Every row gives one point. To make a cloud, some directions were put in groups of two or more. Within a group, all points are equally far from the middle, so they leave a hole (a ring in 2 directions, a hollow ball in 3). The other directions are filled evenly. Then the cloud was stretched, turned, moved and blurred a little. How many holes are there, and how many directions does each take, smallest first?

Cloud:
[[ 47 -33  -7]
 [ 26 -58 -18]
 [-75  10 -41]
 [-95  11  33]
 [  7  -9  59]
 [-27 -17 -35]
 [ 16  50  -7]
 [-11  39 -11]
 [ 15 -50 -63]
 [-24 -70 -28]
 [-58   2 -14]
 [ 55 -19   7]
 [-43 -32  -5]
 [ 49 -45  50]
 [ 15 -29 -43]
 [-47 -36 -70]
 [-45 -38 -64]
 [ 10 -22  27]
 [ 68 -25  13]
 [-50  -7 -16]
 [-84 -13  13]
 [-37 -45 -55]]
Holes: 0

Cloud (30 x 4):
[[  6 -72  27  58]
 [ 31  72  31 -56]
 [ 52  38   8   5]
 [-48  29  -9   5]
 [ 27  58   1 -60]
 [-43 -88   3  39]
 [ 34  58   0 -55]
 [ 58 -39  10  18]
 [ 62   1  -1  12]
 [ 15  48  61 -66]
 [ 23 -46 -50 -12]
 [ -5 -16 -35  64]
 [  3 -84 -35  -6]
 [ 30 -60  19 -33]
 [ 17 -32  69  -1]
 [-24  37   0 -64]
 [ 32 -21  -6  61]
 [ 25 -54  51  24]
 [ 45  62  20 -19]
 [-51  21  28  11]
 [ 14 -71   3 -33]
 [-28  35  -2 -61]
 [-14  43  10  31]
 [  0 -75 -11  76]
 [-15 -90 -49  27]
 [-48  25 -10 -24]
 [ 20  -2 -51 -25]
 [ 35  41  11  24]
 [ 10  59  22 -76]
 [-40  34   4  18]]
Holes: 2 (2, 2)

Cloud (78 x 8):
[[ -27   87   60  -48  -17   26    1  -45]
 [  -2  -14  -33  -50  -21  -20   23  -25]
 [  22   -6  -31  -17  -41  -47    4  -25]
 [  -6  -23    3   28    9   45   39  -41]
 [ -52   18    7   88   28   39    4   23]
 [   9  -35   89  -31   38   15  -22  -17]
 [  41   20   20   75   16  -55  -67   31]
 [  -4   69   15  -27   37   87  -24  -44]
 [ -36  -64  -54   31   12  -17  -37  -67]
 [ -64   70   13  -15  -27    3  -18  -31]
 [ -27   15   30  -50   39  -27   20  -49]
 [  -8  -13  -32   13  -41   18   28   35]
 [  41   45   17  -56  -36  -15  -14  -79]
 [  37  -36   28  -29   75   71  -13  -13]
 [ -54    5   11   62   43    2  -58  -27]
 [ -28  -13  -20  -66    7   25  -47  -17]
 [ -28   68  -31  -26   17    9   40  -30]
 [ -47   67    3  -27  -47    3   56    3]
 [ -40   36   91   -4    0  -21  -22   21]
 [ -34   22    7   38  110   60  -18   36]
 [  26   31  -23  -10  121   31  -10   15]
 [  19   55  -43  -28   46  -10  -44  -15]
 [ -28   90  -29  -11  -21  -26  -20  -57]
 [  -5   41  -35  -16   10  -51  -40  -17]
 [ -48  -37   -7  -60  -31   28   10  -42]
 [ -28   32    7  -19   56   -7   19   25]
 [  36  -15   18   53    4  -34   17  -16]
 [ -34   28  -40    6  -57   55    3  -16]
 [ -38    0  -14   29    8   64   -3  -48]
 [  37   10   10  -17   16   37    8  -65]
 [  18   30   -8   -3  -26  -47   46  -16]
 [ -33  -60    0   46  -12    0   -4   29]
 [ -18   14  -10  -22  114   18  -22   -3]
 [  -6  -52  -65   56    4  -17    8  -17]
 [   5  -22  -35   31    2  -50   62  -32]
 [ -60   11    1    3  -29   68    9  -36]
 [ -26   19   47   40   29   56  -24   18]
 [ -12    7   16   67   18    0  -91    8]
 [  -5   -5  -55   -8  -24   15  -67    5]
 [ -30    8   -1  107   19  -50   33   11]
 [   7   26  -78   18    9   -3   44  -20]
 [ -56   31   50   15   39   57   -1    7]
 [ -36  110  -15   17   20  -32    9  -39]
 [ -43   54  -20   69   63    5  -22   45]
 [   6  -36   -2   28   41  -37   34  -69]
 [ -22   62  -11  -48  -17   58   44  -65]
 [  -7   19   52    4   29  -15   33  -73]
 [ -12    5   14    1   14   67  -20  -48]
 [  51   47  -31  -69   -5   29  -49  -13]
 [  23  -28    7   37   48  -47  -17   55]
 [ -36  -51    0   28   26   44  -42    9]
 [   2   -8   25  -53   75   39   16  -31]
 [  28  -10    8   20  -46  -49    0   27]
 [  14   11    5  -18  -38    1    5  -91]
 [ -53   28  -39   22  -42  -76    3  -29]
 [ -16  -40  -56  -55  -11   26    4   -1]
 [  -3   29   44  -14   51   61  -16   86]
 [  -3   19    9  -28 -108  -25  -13  -52]
 [  -8   20   -1   62  -69  -30  -17    5]
 [ -19   59  -29  -36   39   83  -43  -33]
 [  -4   58  -35  -13   83   34   37  -35]
 [  -6  -34   26    8   26   44  -66  -11]
 [   3  -50   -7   36   -7  -27    9   49]
 [ -26  115   22   -4   -3  -24  -41  -50]
 [  37    0   -2   62   44    8   13   -9]
 [ -46   40   25   75   78  -26   41   -4]
 [   7  -14   10  -27   25   47   -1  -63]
 [  46   35   21  -30   -3  -37    9  -72]
 [ -35  -82   21   15  -32    2    1    2]
 [ -38   13  -27  -57   -1   52  -15   -7]
 [  71   19   -5  -62  -33    6   -5  -12]
 [  13   37   -1   75  -15    0  -45   44]
 [  23  -18  -28  -45  -21  -20   25  -15]
 [  -8   71  -42   -7   13  -16   18  -24]
 [  50   16  -18  -42  -65  -27  -50  -23]
 [ -67   55   60   -2   23   59   20    4]
 [  50  -61  -10  -44  -14   10   34   -7]
 [ -29   41   10  -30  -60   44  -41    0]]
Holes: 1 (4)
